Rows are points. To make a cloud, some directions were put in groups of two or more. Within a group, all points are equally far from the middle, so they leave a hole (a ring in 2 directions, a hollow ball in 3). The other directions are filled evenly. Then the cloud was stretched, turned, moved and blurred a little. How many holes are there, and how many directions does each take, smallest first?

Cloud, 13 rows:
[[ 0.48  0.24]
 [-0.38 -0.24]
 [ 0.56 -0.40]
 [ 0.39  0.29]
 [-0.47 -0.09]
 [ 0.06  0.37]
 [-0.41  0.20]
 [-0.14 -0.41]
 [ 0.55 -0.40]
 [-0.12 -0.42]
 [ 0.05  0.37]
 [-0.36 -0.27]
 [ 0.73 -0.15]]
Holes: 1 (2)

Cloud:
[[-0.66  0.00 -0.18]
 [ 0.18 -0.48 -0.18]
 [-0.01 -0.55  0.14]
 [-0.07  0.56  0.31]
 [-0.09  0.48 -0.48]
 [ 0.41 -0.22  0.37]
 [ 0.48 -0.07  0.39]
 [ 0.27 -0.36 -0.31]
 [ 0.25 -0.32  0.41]
 [-0.40 -0.42 -0.19]
 [ 0.01  0.41 -0.53]
 [-0.42  0.27 -0.45]
 [ 0.46  0.21  0.42]
 [ 0.53  0.27 -0.38]
 [ 0.31 -0.43  0.20]
 [-0.62  0.22  0.11]
 [ 0.27  0.26 -0.55]
 [-0.17 -0.12  0.53]
 [ 0.57  0.50  0.01]
 [-0.24  0.21 -0.57]
 [-0.50 -0.38 -0.12]]
Holes: 1 (3)

Cloud (54 x 6):
[[ 0.07 -0.76 -0.01  0.33 -0.19 -0.22]
 [ 0.71  0.52 -0.21 -0.18  0.27 -0.35]
 [ 0.21 -0.12  0.36 -0.27  0.32  0.44]
 [ 0.32 -0.36 -0.12  0.44 -0.21  0.52]
 [ 0.06 -0.22  0.20  0.62 -0.46  0.19]
 [ 0.58 -0.42 -0.10 -0.02 -0.44 -0.30]
 [ 0.51 -0.33  0.35  0.45  0.35 -0.40]
 [-0.46  0.01 -0.04 -0.48 -0.26 -0.43]
 [ 0.42  0.09 -0.50  0.20 -0.64  0.11]
 [ 0.06  0.68 -0.06  0.09 -0.33 -0.51]
 [-0.14 -0.62  0.08  0.21 -0.43  0.00]
 [-0.12 -0.21  0.17 -0.49 -0.37  0.19]
 [-0.59 -0.14 -0.38 -0.20  0.20  0.11]
 [-0.41 -0.55 -0.02 -0.26 -0.36 -0.01]
 [ 0.57 -0.02 -0.09 -0.53 -0.09  0.38]
 [ 0.03  0.35  0.36  0.49  0.26  0.52]
 [-0.41  0.01  0.13 -0.29  0.12  0.43]
 [ 0.68 -0.17 -0.02 -0.57  0.00 -0.06]
 [-0.38  0.31 -0.30 -0.14  0.07  0.45]
 [ 0.18 -0.77 -0.28  0.27  0.30  0.08]
 [ 0.46 -0.50  0.11  0.10 -0.28 -0.52]
 [-0.21 -0.45  0.23  0.31  0.54  0.18]
 [ 0.16  0.36 -0.38  0.28  0.71  0.02]
 [ 0.13 -0.79 -0.35 -0.25  0.20  0.15]
 [ 0.23 -0.22  0.15  0.28  0.78 -0.46]
 [ 0.65 -0.19  0.16 -0.17  0.22 -0.64]
 [ 0.27  0.40 -0.19 -0.04  0.72 -0.36]
 [ 0.01  0.62  0.47 -0.05  0.08  0.07]
 [ 0.63 -0.28  0.13  0.39  0.63  0.00]
 [ 0.57  0.06  0.08 -0.29  0.24  0.51]
 [-0.49 -0.19  0.16  0.49  0.31  0.17]
 [ 0.63 -0.04 -0.23 -0.41  0.22  0.49]
 [-0.63 -0.30 -0.20  0.17  0.13  0.16]
 [ 0.49 -0.08 -0.09  0.01 -0.70  0.02]
 [ 0.50 -0.45 -0.06 -0.26 -0.42 -0.30]
 [-0.32 -0.09  0.37  0.73  0.07  0.12]
 [-0.22 -0.73 -0.09 -0.28 -0.28 -0.09]
 [ 0.29  0.49 -0.46 -0.29 -0.31 -0.44]
 [-0.07  0.35  0.44 -0.23 -0.33 -0.19]
 [ 0.74 -0.11  0.01  0.46  0.45 -0.39]
 [ 0.05  0.40  0.11  0.49  0.21  0.63]
 [-0.29  0.29  0.51  0.49  0.39 -0.07]
 [ 0.49 -0.31 -0.30  0.60  0.38 -0.31]
 [ 0.57 -0.40 -0.10  0.62 -0.04  0.14]
 [ 0.51  0.23 -0.52  0.01  0.55  0.36]
 [ 0.01 -0.25  0.42  0.43  0.39 -0.57]
 [ 0.25 -0.03  0.09  0.16  0.76 -0.59]
 [ 0.03  0.31 -0.41  0.49 -0.01  0.53]
 [-0.05  0.51 -0.10  0.71  0.26 -0.26]
 [-0.12 -0.14 -0.02 -0.28 -0.35  0.55]
 [ 0.27  0.47 -0.42 -0.07  0.63  0.10]
 [ 0.47  0.03 -0.07 -0.16  0.77 -0.44]
 [ 0.52 -0.03 -0.33  0.58 -0.01  0.50]
 [ 0.27 -0.50 -0.19  0.09 -0.17  0.57]]
Holes: 2 (3, 3)

Cloud:
[[ 0.27  0.25 -0.09 -0.08  0.82 -0.48 -0.02 -0.42]
 [-0.24  0.53 -0.24  0.17 -0.43 -0.23 -0.60 -0.09]
 [-0.21 -0.71  0.12  0.32  0.40 -0.52  0.53  0.10]
 [-0.39 -0.41  0.34  0.56 -0.34 -0.05 -0.26  0.19]
 [ 0.56  0.00  0.06  0.19  0.79 -0.43  0.12 -0.54]
 [ 0.01  0.26 -0.87  0.27 -0.06  0.03  0.10 -0.17]
 [ 0.47  0.15 -0.44 -0.04  0.62  0.40 -0.26 -0.51]
 [-0.12 -0.72 -0.31  0.79  0.21 -0.01 -0.08  0.53]
 [-0.31  0.11  0.42 -0.06 -0.40  0.08 -0.33 -0.33]
 [ 0.48  0.27 -0.82  0.24  0.27  0.03  0.06 -0.31]
 [ 0.46  0.30 -0.35 -0.15  0.18 -0.53  0.37 -0.25]
 [ 0.35  0.06 -0.31  0.10  0.26 -0.43 -0.26  0.36]
 [ 0.34 -0.89 -0.37  0.66  0.24 -0.10 -0.07 -0.56]
 [-0.41 -0.52 -0.11  0.08  0.42  0.32 -0.17 -0.22]
 [-0.81 -0.61 -0.12  0.51  0.04 -0.07 -0.38  0.27]
 [-0.06 -0.40  0.19  0.63  0.34 -0.67  0.15  0.49]
 [ 0.25 -0.21 -0.32  0.43 -0.40 -0.42 -0.06 -0.56]
 [-0.68 -0.05 -0.23  0.22 -0.15 -0.37 -0.43 -0.40]
 [-0.41  0.02 -0.23  0.19 -0.09 -0.33 -0.30 -0.67]
 [ 0.44  0.43 -0.05  0.13 -0.34  0.09 -0.25  0.24]
 [-0.57 -0.08 -0.05  0.33  0.44 -0.59 -0.11 -0.20]
 [-0.01 -0.59 -0.19  0.22  0.30 -0.64 -0.23  0.15]
 [ 0.20  0.18 -0.06  0.16  0.75 -0.30 -0.32 -0.50]
 [ 0.39 -0.10  0.04  0.18 -0.43 -0.58 -0.07 -0.49]
 [-0.06 -0.02 -0.02  0.54 -0.42 -0.66 -0.47  0.04]
 [ 0.16  0.05 -0.21  0.12 -0.09 -0.47  0.26  0.52]
 [-0.04  0.85  0.13  0.06 -0.11 -0.51 -0.22 -0.46]
 [-0.38  0.29  0.22  0.15 -0.63 -0.16 -0.19  0.37]
 [-0.35 -0.25 -0.36  0.04 -0.67 -0.11  0.04  0.34]
 [ 0.06 -0.69 -0.31  0.59  0.20 -0.41  0.02 -0.55]
 [ 0.59 -0.02 -0.35  0.10  0.72 -0.04  0.09 -0.56]
 [-0.27 -0.52  0.22  0.25 -0.63 -0.07 -0.06 -0.08]
 [ 0.50  0.20  0.01  0.32 -0.31 -0.50  0.00 -0.53]
 [-0.15 -0.35 -0.22 -0.12 -0.72 -0.26 -0.08 -0.15]
 [ 0.30 -0.05  0.14  0.22  0.42 -0.59 -0.59 -0.09]
 [-0.15  0.52 -0.37  0.55 -0.25 -0.09 -0.15 -0.31]
 [-0.24 -0.08  0.34  0.85  0.09 -0.45  0.24  0.08]
 [-0.22  0.29  0.02  0.49 -0.49 -0.26 -0.59  0.15]
 [-0.18 -0.98 -0.02  0.65  0.00 -0.07  0.23 -0.25]
 [ 0.64  0.14  0.09  0.18  0.50 -0.48 -0.33  0.22]
 [-0.03 -0.47 -0.11  1.06  0.35  0.21  0.11 -0.06]
 [ 0.01  0.90  0.47 -0.19 -0.26 -0.01 -0.24 -0.20]
 [-0.28 -0.67  0.11  0.20 -0.27 -0.59 -0.25 -0.19]
 [-0.14  0.29  0.05  0.35  0.64 -0.12 -0.33  0.21]
 [ 0.45 -0.29 -0.56  0.40  0.63 -0.30  0.09 -0.33]
 [ 0.06 -0.38 -0.56  0.95  0.40 -0.25 -0.17 -0.36]
 [ 0.45 -0.18 -0.40 -0.08 -0.54 -0.12 -0.14 -0.34]
 [ 0.40 -0.29 -0.41  0.62  0.51 -0.48  0.08  0.13]
 [-0.07  0.30  0.21  0.17  0.29 -0.52 -0.58 -0.48]
 [ 0.06 -0.16 -0.51  0.43  0.04  0.38  0.50  0.21]
 [ 0.00  0.16 -0.32 -0.39 -0.41  0.27 -0.36 -0.51]
 [ 0.20  0.16 -0.33  0.53 -0.55 -0.33 -0.14  0.13]
 [ 0.02  0.04  0.35 -0.03 -0.19 -0.27 -0.56 -0.50]
 [ 0.27 -0.07 -0.16  1.00 -0.34 -0.11 -0.21 -0.14]
 [ 0.33 -0.08 -0.61  0.61  0.49 -0.16  0.20  0.13]
 [-0.12  0.16  0.39  0.39 -0.22  0.06 -0.57 -0.13]
 [ 0.17 -0.38 -0.18  0.45  0.39 -0.67  0.04  0.38]
 [ 0.21  0.86  0.35 -0.25 -0.12 -0.12 -0.10 -0.62]
 [-0.61  0.50 -0.09  0.16 -0.44  0.12 -0.21  0.14]
 [ 0.00  0.33  0.42 -0.42  0.60  0.05  0.29 -0.07]
 [-0.13 -0.77  0.09  0.45  0.14  0.19 -0.24  0.14]
 [ 0.43 -0.34  0.02 -0.34  0.35 -0.30 -0.12 -0.10]
 [-0.21 -0.61  0.32 -0.14  0.28 -0.69  0.05  0.17]
 [-0.70  0.08 -0.27  0.72 -0.07 -0.07 -0.50 -0.08]
 [-0.50  0.71  0.17  0.19 -0.21 -0.50 -0.29 -0.09]
 [-0.18 -0.61 -0.43  0.19  0.05  0.00  0.05  0.52]
 [ 0.62  0.11  0.10  0.08 -0.44 -0.05  0.15 -0.35]
 [-0.54 -0.05  0.18 -0.35  0.50 -0.31  0.13  0.23]
 [-0.02  0.03  0.04 -0.03 -0.41  0.04  0.16  0.46]
 [-0.23 -0.30 -0.02  0.61  0.44  0.44 -0.08 -0.34]
 [ 0.57 -0.62 -0.26  0.35  0.49 -0.37  0.06 -0.37]
 [ 0.34  0.32 -0.30  0.43 -0.39 -0.43  0.07 -0.04]
 [-0.16  0.03  0.10 -0.16 -0.32 -0.38  0.75  0.09]
 [-0.30 -0.25  0.04  0.39 -0.04  0.25 -0.02 -0.68]
 [-0.06  0.01 -0.73  0.37  0.62  0.05 -0.38 -0.12]
 [ 0.19  0.12 -0.21 -0.25 -0.21  0.03  0.41 -0.61]
 [ 0.60  0.22 -0.01  0.44 -0.44 -0.28 -0.17 -0.29]
 [ 0.02 -0.38 -0.24 -0.33 -0.25 -0.14  0.20  0.19]
 [-0.10 -0.12 -0.47  0.51 -0.65 -0.03  0.01  0.38]
 [-0.03 -0.91 -0.04  0.80  0.17  0.15  0.20 -0.12]
 [-0.33 -0.68  0.10  0.19  0.23 -0.16 -0.02  0.40]
 [-0.20 -0.71  0.28  0.36  0.23 -0.38  0.22  0.42]
 [ 0.36 -0.11 -0.70  0.70  0.69  0.00 -0.11 -0.26]
 [ 0.22  0.01 -0.40  0.53 -0.46 -0.47 -0.07 -0.29]
 [ 0.78 -0.28 -0.17  0.30  0.42  0.05 -0.38 -0.08]
 [-0.07  0.01 -0.55  0.69 -0.18 -0.18 -0.23 -0.61]]
Holes: 3 (2, 2, 3)

Cloud:
[[ 0.63  0.18 -0.09  0.66  0.58  0.27 -0.50  0.28 -0.30]
 [ 0.73  0.20 -0.16  0.53  0.18  0.35 -0.40  0.30  0.41]
 [-0.25 -0.28  0.35 -0.51 -0.28 -0.07 -0.12 -0.14  0.13]
 [ 0.34 -0.35  0.59 -0.58 -0.36  0.46  0.49 -0.17 -0.01]
 [ 0.53  0.27 -0.14 -0.35  0.55 -0.16 -0.08 -0.66  0.27]
 [ 0.26  0.38 -0.82 -0.25  0.43 -0.16 -0.22 -0.04  0.33]
 [ 0.20  0.38  0.70 -0.60  0.42 -0.24  0.21 -0.19  0.32]
 [ 0.43  0.57 -0.44  0.17  0.27  0.07 -0.09  0.16 -0.44]
 [ 0.09 -0.02 -0.56 -0.02  0.36  0.16  0.51 -0.52  0.33]
 [ 0.36  0.13 -0.35  0.34  0.04  0.28  0.44  0.04 -0.35]
 [-0.01 -0.17 -0.29 -0.69 -0.11 -0.30  0.12 -0.34 -0.06]
 [ 0.52 -0.40  0.50 -0.28  0.28  0.12 -0.69 -0.25 -0.04]
 [ 0.60  0.46  0.25 -0.21 -0.68  0.54 -0.12 -0.22 -0.15]
 [ 0.79  0.15  0.19  0.46  0.45 -0.37 -0.34  0.20  0.20]
 [-0.07  0.29 -0.83 -0.28  0.00  0.13 -0.08  0.28  0.56]
 [ 1.01  0.35  0.22  0.48 -0.01  0.25 -0.51 -0.30 -0.19]
 [ 0.43 -0.03  0.00 -0.13 -0.03  0.15 -0.41  0.61  0.27]
 [ 0.71 -0.11 -0.33  0.40  0.54 -0.41 -0.45  0.14  0.45]
 [ 0.54 -0.07 -0.18 -0.25  0.35 -0.33  0.36  0.10 -0.29]
 [ 0.37  0.57 -0.14  0.57 -0.06  0.25 -0.11  0.50  0.30]
 [ 0.06  0.62 -0.06 -0.02 -0.48  0.24 -0.10 -0.20  0.36]
 [ 0.43  0.84  0.02 -0.08  0.06 -0.44 -0.23 -0.07 -0.07]
 [ 0.51 -0.02  0.27 -0.81 -0.47 -0.21  0.40  0.09  0.34]
 [ 0.29 -0.14 -0.46 -0.34  0.30  0.55 -0.16  0.19 -0.08]
 [ 0.31  0.46  0.44 -0.11 -0.60  0.06 -0.04 -0.12  0.24]
 [ 0.05 -0.38 -0.19 -0.03  0.67  0.18  0.54 -0.44  0.43]
 [-0.05  0.16 -0.26  0.41  0.02  0.52  0.41  0.39  0.03]
 [ 0.33  0.11 -0.80  0.39  0.22  0.30 -0.15  0.27  0.67]
 [-0.11  0.01  0.50 -0.01 -0.20  0.84  0.37 -0.22 -0.08]
 [-0.14 -0.14  0.20  0.22 -0.25  0.94  0.00  0.25 -0.24]
 [ 0.23  0.61 -0.35  0.67 -0.08  0.14 -0.35 -0.08  0.34]
 [ 0.17  0.03  0.07 -0.38 -0.81 -0.10  0.09  0.11  0.00]
 [-0.23 -0.37 -0.22 -0.18  0.01  0.86  0.31 -0.29  0.29]
 [-0.01  0.12 -0.07  0.71  0.44  0.34  0.27  0.30  0.03]
 [-0.14  0.50 -0.29  0.58  0.13  0.55  0.22  0.25  0.26]
 [ 0.25  0.17  0.47  0.04  0.17 -0.35  0.08 -0.41 -0.18]
 [ 0.02 -0.39 -0.13 -0.24  0.61 -0.22  0.31 -0.52  0.20]
 [ 0.17  0.26 -0.59  0.14 -0.04 -0.25  0.46 -0.16  0.15]
 [ 0.56 -0.24  0.74  0.39  0.00  0.25 -0.14 -0.15 -0.16]
 [ 0.41  0.04  0.51 -0.45  0.64 -0.42  0.10 -0.31  0.37]
 [ 0.86  0.17 -0.32  0.48  0.12  0.73 -0.47 -0.23  0.08]
 [-0.21  0.39 -0.67 -0.24  0.03 -0.22  0.20  0.42 -0.01]
 [ 0.20  0.19 -0.21 -0.05 -0.41  0.00 -0.81  0.01 -0.18]
 [ 0.04  0.13 -0.39  0.56  0.31  0.93 -0.20 -0.40  0.24]
 [ 0.66  0.25  0.10 -0.55 -0.60  0.13 -0.28 -0.09 -0.53]
 [ 0.13 -0.44  0.22 -0.52  0.69  0.10  0.20 -0.37  0.10]
 [ 0.58  0.22 -0.47 -0.10  0.45 -0.12 -0.11 -0.61  0.18]
 [ 0.43  0.15 -0.13  0.49  0.48 -0.19 -0.18  0.46 -0.22]
 [ 0.09 -0.11  0.44  0.01 -0.56  0.04 -0.22  0.35  0.11]
 [-0.22  0.21  0.11 -0.45 -0.02  0.45 -0.16 -0.46  0.40]
 [ 0.28  0.24 -0.08  0.35 -0.46 -0.18 -0.27  0.10  0.35]
 [ 0.09  0.30  0.02 -0.49  0.48  0.03 -0.18 -0.50  0.49]
 [-0.24  0.73 -0.65 -0.08  0.54 -0.04  0.04 -0.15  0.31]
 [-0.21  0.06 -0.41  0.06  0.24  0.74 -0.54 -0.02 -0.01]
 [ 0.33  0.61  0.11  0.09  0.21  0.34  0.62 -0.31  0.21]
 [ 0.35  0.64  0.41  0.45  0.15  0.33  0.06 -0.34  0.15]
 [ 0.53  0.40 -0.18 -0.22  0.07 -0.09 -0.33  0.46  0.10]
 [ 1.06 -0.31  0.04  0.32 -0.26  0.27 -0.42  0.00 -0.27]
 [-0.11  0.30  0.45 -0.43  0.36  0.30  0.36  0.22  0.36]
 [-0.13  0.42  0.18 -0.23  0.39 -0.44  0.24 -0.56  0.21]
 [ 0.67  0.42  0.29  0.72 -0.15  0.50 -0.57  0.04 -0.05]
 [ 0.17 -0.47  0.24  0.13  0.31  0.44 -0.09  0.28  0.69]
 [-0.06 -0.24 -0.16 -0.39  0.40 -0.41  0.30 -0.45  0.11]
 [-0.28 -0.39  0.06  0.41  0.01  0.91 -0.16 -0.07  0.14]
 [ 0.23 -0.21 -0.57  0.10 -0.21  0.14  0.19 -0.27  0.07]
 [ 0.35  0.32  0.01  0.55  0.52  0.80  0.06 -0.25 -0.48]
 [ 0.21 -0.47  0.13 -0.73 -0.24  0.69  0.23 -0.54  0.20]
 [ 0.11 -0.42 -0.12 -0.72 -0.35  0.03 -0.18 -0.41 -0.17]
 [ 0.16  0.07  0.62  0.45 -0.29  0.62 -0.41  0.18  0.03]
 [-0.28  0.23 -0.68  0.15  0.59  0.31 -0.06 -0.04 -0.05]
 [ 0.78 -0.03  0.26  0.39  0.16  0.13 -0.48  0.04  0.50]
 [-0.08  0.46 -0.27 -0.22 -0.10  0.57  0.07  0.07 -0.40]
 [ 0.42 -0.24 -0.33 -0.53  0.50 -0.24  0.39  0.10 -0.05]
 [ 0.45 -0.17 -0.13 -0.51  0.23  0.33  0.23 -0.12 -0.54]
 [ 0.84 -0.07 -0.45 -0.09  0.21  0.06 -0.46 -0.49 -0.24]
 [-0.30 -0.46  0.23 -0.35 -0.33  0.36 -0.09  0.02 -0.25]
 [ 0.92  0.07 -0.25  0.02  0.19 -0.30  0.13 -0.09  0.16]
 [-0.15 -0.78  0.16 -0.44 -0.21  0.39 -0.08 -0.04  0.26]
 [-0.17  0.38  0.57 -0.73 -0.14  0.04  0.77 -0.13  0.39]
 [ 0.30  0.36  0.04  0.28 -0.10 -0.09 -0.04 -0.55  0.13]
 [ 0.22 -0.38  0.13 -0.58 -0.19 -0.30 -0.05  0.12  0.83]
 [ 0.41  0.77  0.10 -0.58  0.02 -0.04  0.13 -0.21 -0.01]
 [ 0.20 -0.11  0.22 -0.46 -0.02  0.40  0.19 -0.50  0.69]
 [ 0.66  0.06 -0.25  0.59  0.48  0.00 -0.19  0.41 -0.18]
 [ 0.37  0.12 -0.45  0.69  0.73  0.42 -0.30  0.11  0.59]
 [ 0.55  0.22  0.52  0.56  0.27  0.05 -0.59 -0.12 -0.33]
 [ 0.01 -0.20 -0.46 -0.40 -0.56  0.23 -0.18  0.04 -0.35]
 [-0.33  0.38  0.38 -0.15 -0.08  0.50  0.52 -0.12  0.33]
 [ 0.07  0.22  0.25 -0.63 -0.20  0.65  0.56 -0.14 -0.08]
 [ 0.75  0.03 -0.43  0.23 -0.18  0.54 -0.52 -0.01  0.34]
 [ 0.43  0.12 -0.55  0.77 -0.16  0.49 -0.77 -0.08  0.08]
 [-0.04  0.63  0.37 -0.03 -0.22  0.44 -0.45 -0.08 -0.04]]
Holes: 3 (2, 2, 4)
